Rows are points. The points of each table are mixes of a few directions, plus a little noise. Count the directions of each table, and those that both share. Where both have some left over, give the other angles between the two spaces (their principal angles), to ten degrees, smallest first.

First (5 x 2):
[[-0.02 -0.13]
 [ 0.10  0.56]
 [-0.07 -0.43]
 [-0.10 -0.57]
 [ 0.10  0.57]]
Second (5 x 2):
[[ 0.01  0.05]
 [-0.04 -0.24]
 [-0.12 -0.68]
 [ 0.01  0.08]
 [ 0.13  0.79]]
Directions: first 1, second 1, shared 1

First:
[[-0.54  0.24 -0.12  0.07]
 [ 0.46 -0.04 -0.41  0.05]
 [ 0.63 -0.02 -0.25  0.22]
 [ 0.30 -0.33  0.32 -0.28]
 [-0.58  0.26 -0.34  0.03]
 [-0.27 -0.12  0.78 -0.09]]
Second, 6 rows:
[[ 0.18 -0.28  0.36 -0.05]
 [-0.11  0.50 -0.45 -0.05]
 [ 0.45  0.28 -0.18 -0.06]
 [-0.02  0.47  0.07 -0.46]
 [ 0.09 -0.69 -0.04  0.62]
 [-0.61 -0.27  0.23  0.01]]
Directions: first 3, second 3, shared 2; angles 80

First, 9 rows:
[[-0.85 -0.82 -0.38  0.07  0.13  0.22  0.16  0.39]
 [ 0.34  0.53 -0.07  0.52  0.22  0.41 -0.07  0.24]
 [ 0.08 -0.05  0.16 -0.67 -0.15 -0.44  0.20 -0.19]
 [-0.04 -0.18  0.20  0.60 -0.24  0.01 -0.54 -0.42]
 [-0.34 -0.53  0.01 -0.72 -0.17  0.09  0.75  0.42]
 [-0.02  0.02 -0.03  0.40  0.04 -0.03 -0.39 -0.21]
 [ 0.38  0.28  0.26 -0.69 -0.16 -0.44  0.20 -0.24]
 [ 0.14  0.28 -0.11 -0.04  0.18 -0.19 -0.17 -0.09]
 [ 0.32  0.45 -0.01  0.51  0.14  0.37 -0.13  0.14]]
Second, 7 rows:
[[ 0.13 -0.22  0.75  0.17  0.30 -0.59 -0.90 -0.31]
 [ 0.01  0.23 -0.29 -0.05  0.05 -0.07  0.31  0.16]
 [ 0.25  0.02 -0.05  0.00 -0.34  0.39  0.17  0.30]
 [-0.57 -0.23  0.65 -0.28  0.09 -0.66 -0.57 -0.67]
 [-0.20 -0.23 -0.38  0.13  0.08  0.55  0.22 -0.12]
 [ 0.05  0.13 -0.31 -0.12 -0.30  0.35  0.45  0.26]
 [ 0.34  0.29 -0.36  0.13  0.10  0.02  0.30  0.39]]
Directions: first 4, second 4, shared 0; angles 30, 30, 40, 50

First:
[[-0.18  0.01  0.32 -0.23 -0.09  0.18  0.33  0.02 -0.25  0.64 -0.04]
 [-1.07 -0.04  0.38 -0.42  0.40  0.02 -0.42 -0.07  0.04  0.18 -0.18]
 [ 0.18  0.07 -0.62  0.61 -0.01 -0.20  0.15 -0.17  0.48 -0.71 -0.03]
 [ 0.72  0.64 -0.15  0.60 -0.54 -0.27 -0.32  0.11 -0.62 -0.59 -0.12]
 [ 0.94  0.04 -0.20  0.05 -0.18  0.47 -0.04 -0.15 -0.04  0.43  0.28]
 [-0.31  0.12  0.28 -0.25  0.10  0.16 -0.39 -0.05 -0.21  0.29 -0.06]
 [-0.02 -0.41 -0.09 -0.22  0.23  0.16  0.26 -0.05  0.44  0.22  0.17]
 [-0.70 -0.34 -0.16  0.01  0.38 -0.50 -0.02  0.11  0.54 -0.81 -0.10]
 [ 0.04  0.04  0.33 -0.24 -0.07 -0.13 -0.33  0.24 -0.42 -0.06 -0.01]
 [ 0.40 -0.12 -0.10  0.10 -0.22  0.12  0.78  0.01  0.04  0.41  0.10]]
Second:
[[ 0.42  0.18 -0.20  0.32 -0.12 -0.21  0.09  0.03 -0.05 -0.32 -0.02]
 [-0.39 -0.28  0.30 -0.42 -0.06  0.35  0.31  0.03 -0.08  0.74  0.06]
 [ 0.64  0.19 -0.06  0.07  0.22 -0.36 -0.58  0.10 -0.07 -0.57  0.07]
 [-0.32 -0.77 -0.40 -0.11  0.00  0.05 -0.25  0.15  0.59 -0.73  0.26]
 [ 0.47  0.06  0.15 -0.10 -0.06 -0.05  0.10  0.11 -0.26  0.22  0.07]
 [-0.31  0.40  0.41 -0.10 -0.06  0.24  0.48 -0.18 -0.39  1.02 -0.22]
 [ 0.09 -0.32 -0.33  0.07  0.08 -0.16 -0.40  0.11  0.35 -0.76  0.16]
 [-0.40 -0.94 -0.02 -0.48 -0.22  0.39  0.35  0.23  0.32  0.20  0.32]
 [-0.21  0.88 -0.18  0.67  0.08 -0.25 -0.04 -0.38 -0.08 -0.17 -0.43]
 [-0.01  0.62  0.28  0.06  0.15 -0.05 -0.06 -0.19 -0.34  0.44 -0.24]]
Directions: first 5, second 4, shared 3; angles 40

First, 9 rows:
[[ 0.12 -0.22  0.37  0.10 -0.21  0.09  0.07  0.19  0.12  0.09 -0.37 -0.07
   0.26  0.31]
 [ 0.06 -0.10  0.16  0.04 -0.10  0.04  0.03  0.08  0.05  0.03 -0.16 -0.03
   0.12  0.13]
 [-0.31  0.53 -0.91 -0.24  0.52 -0.21 -0.16 -0.46 -0.28 -0.20  0.90  0.17
  -0.65 -0.75]
 [ 0.14 -0.24  0.42  0.11 -0.24  0.09  0.08  0.21  0.13  0.10 -0.41 -0.08
   0.30  0.35]
 [-0.04  0.08 -0.13 -0.04  0.08 -0.03 -0.02 -0.06 -0.05 -0.03  0.13  0.02
  -0.09 -0.12]
 [ 0.07 -0.12  0.21  0.05 -0.12  0.04  0.05  0.11  0.07  0.04 -0.21 -0.04
   0.15  0.17]
 [ 0.27 -0.48  0.82  0.21 -0.47  0.19  0.15  0.41  0.24  0.18 -0.81 -0.15
   0.58  0.67]
 [ 0.08 -0.13  0.23  0.08 -0.13  0.05  0.05  0.12  0.07  0.05 -0.23 -0.05
   0.16  0.19]
 [-0.39  0.67 -1.16 -0.31  0.68 -0.26 -0.22 -0.58 -0.35 -0.26  1.16  0.23
  -0.83 -0.95]]
Second (9 x 14):
[[ 0.09 -0.31 -0.08 -0.16  0.24 -0.03  0.11  0.10  0.05 -0.16 -0.42 -0.04
  -0.32 -0.06]
 [-0.14  0.12 -0.73 -0.30  0.58 -0.17 -0.03 -0.24 -0.16 -0.28  0.30  0.10
  -0.73 -0.58]
 [-0.18  0.26 -0.64 -0.20  0.43 -0.14 -0.09 -0.27 -0.16 -0.18  0.47  0.11
  -0.53 -0.51]
 [ 0.00  0.00 -0.11 -0.05  0.10 -0.03  0.01 -0.02 -0.02 -0.05  0.01  0.01
  -0.13 -0.10]
 [-0.13  0.37  0.04  0.14 -0.24  0.01 -0.13 -0.15 -0.07  0.16  0.53  0.05
   0.32  0.01]
 [-0.09  0.43  0.46  0.38 -0.67  0.12 -0.16 -0.06 -0.01  0.38  0.54  0.01
   0.85  0.33]
 [ 0.25 -0.63  0.22 -0.13  0.14  0.04  0.21  0.32  0.17 -0.15 -0.94 -0.12
  -0.22  0.21]
 [-0.14  0.54  0.46  0.41 -0.72  0.12 -0.21 -0.11 -0.04  0.42  0.72  0.03
   0.93  0.31]
 [ 0.34 -0.81  0.39 -0.11  0.10  0.08  0.27  0.44  0.25 -0.13 -1.22 -0.16
  -0.14  0.36]]
Directions: first 1, second 2, shared 1

First:
[[ 0.06 -0.29 -0.07  0.48 -0.09 -0.13 -0.13  0.42 -0.23 -0.14 -0.49  0.07
   0.15 -0.66  0.49 -0.13  0.10 -0.01  0.02 -0.36]
 [-0.27  0.14 -0.38 -0.75  0.92  0.33  0.26 -0.43  0.69 -0.86  0.68 -0.33
  -1.14  0.51 -0.75  1.04  0.15 -0.48 -0.13 -0.19]
 [-0.06  0.29 -0.18  0.13  0.04  0.05 -0.11  0.20 -0.23  0.27 -0.24  0.21
   0.29  0.02  0.20 -0.34  0.09  0.25 -0.01  0.10]
 [ 0.60  0.15  0.13  0.32 -0.13 -0.27 -0.04 -0.18  0.03 -0.23 -0.16 -0.07
   0.16 -0.06 -0.12  0.00  0.15 -0.01  0.20 -0.15]
 [ 0.10 -0.17  0.54 -0.37 -0.28 -0.34  0.47 -0.43  0.31  0.59 -0.20 -0.48
   0.16  0.85  0.04 -0.40 -0.66 -0.18 -1.03  0.05]
 [-0.05 -0.31  0.35 -0.11 -0.20 -0.07  0.04 -0.10  0.07  0.08  0.18 -0.10
  -0.07 -0.20 -0.06  0.09 -0.16 -0.12  0.04 -0.01]
 [ 0.06  0.22  0.17 -0.10  0.28 -0.03 -0.08 -0.06  0.04  0.00  0.07  0.05
  -0.11 -0.36 -0.19  0.11  0.17  0.01  0.22 -0.16]
 [ 0.15  0.41  0.28  0.01  0.18 -0.10 -0.18 -0.01 -0.13  0.28 -0.06  0.18
   0.18 -0.48 -0.12 -0.16  0.21  0.20  0.32 -0.10]
 [-0.59 -0.44 -0.83  0.38 -0.72  0.57 -0.23  0.57 -0.53  0.01  0.23  0.47
   0.39  0.37  0.50 -0.22 -0.02  0.33  0.37  0.83]]
Second, 8 rows:
[[ 0.37 -0.51  0.33  0.09  0.15 -0.27  0.42  0.16 -0.02 -0.03 -0.36 -0.41
  -0.29 -0.23  0.20 -0.23 -0.20 -0.37 -0.40 -0.85]
 [-0.43  0.18 -0.44 -0.35  0.04  0.64 -0.03  0.12 -0.28  0.18  0.76  0.35
  -0.12  0.50 -0.31 -0.01  0.13  0.26  0.59  0.61]
 [ 0.57 -0.68  0.40  0.62 -0.35 -0.44  0.07  0.23 -0.14 -0.26 -0.52 -0.24
   0.10 -0.79  0.39 -0.13 -0.06 -0.27  0.03 -0.71]
 [ 0.67  0.00  0.21  0.36  0.30 -0.38  0.21  0.18 -0.13 -0.06 -0.64 -0.23
  -0.03 -0.39  0.19 -0.36  0.09 -0.15 -0.19 -0.90]
 [-0.16  0.02 -0.36 -0.08 -0.37  0.21 -0.01 -0.23  0.13 -0.13  0.35  0.05
   0.10  0.84 -0.13  0.16 -0.10  0.07 -0.04  0.67]
 [-0.22  0.66  0.07 -0.16  0.06 -0.01 -0.25 -0.11 -0.02  0.55 -0.10  0.28
   0.42  0.07 -0.02 -0.23  0.06  0.38 -0.07  0.43]
 [-0.24  0.22 -0.62 -0.13  0.10  0.38 -0.18 -0.21  0.25 -0.66  0.54  0.13
  -0.31  0.46 -0.39  0.69  0.26  0.01  0.35  0.52]
 [-0.55  0.13  0.42 -0.34  0.05 -0.10 -0.23 -0.14  0.21  0.44 -0.03  0.08
   0.13 -0.46  0.07  0.11 -0.16  0.08 -0.28  0.22]]
Directions: first 6, second 6, shared 5; angles 80
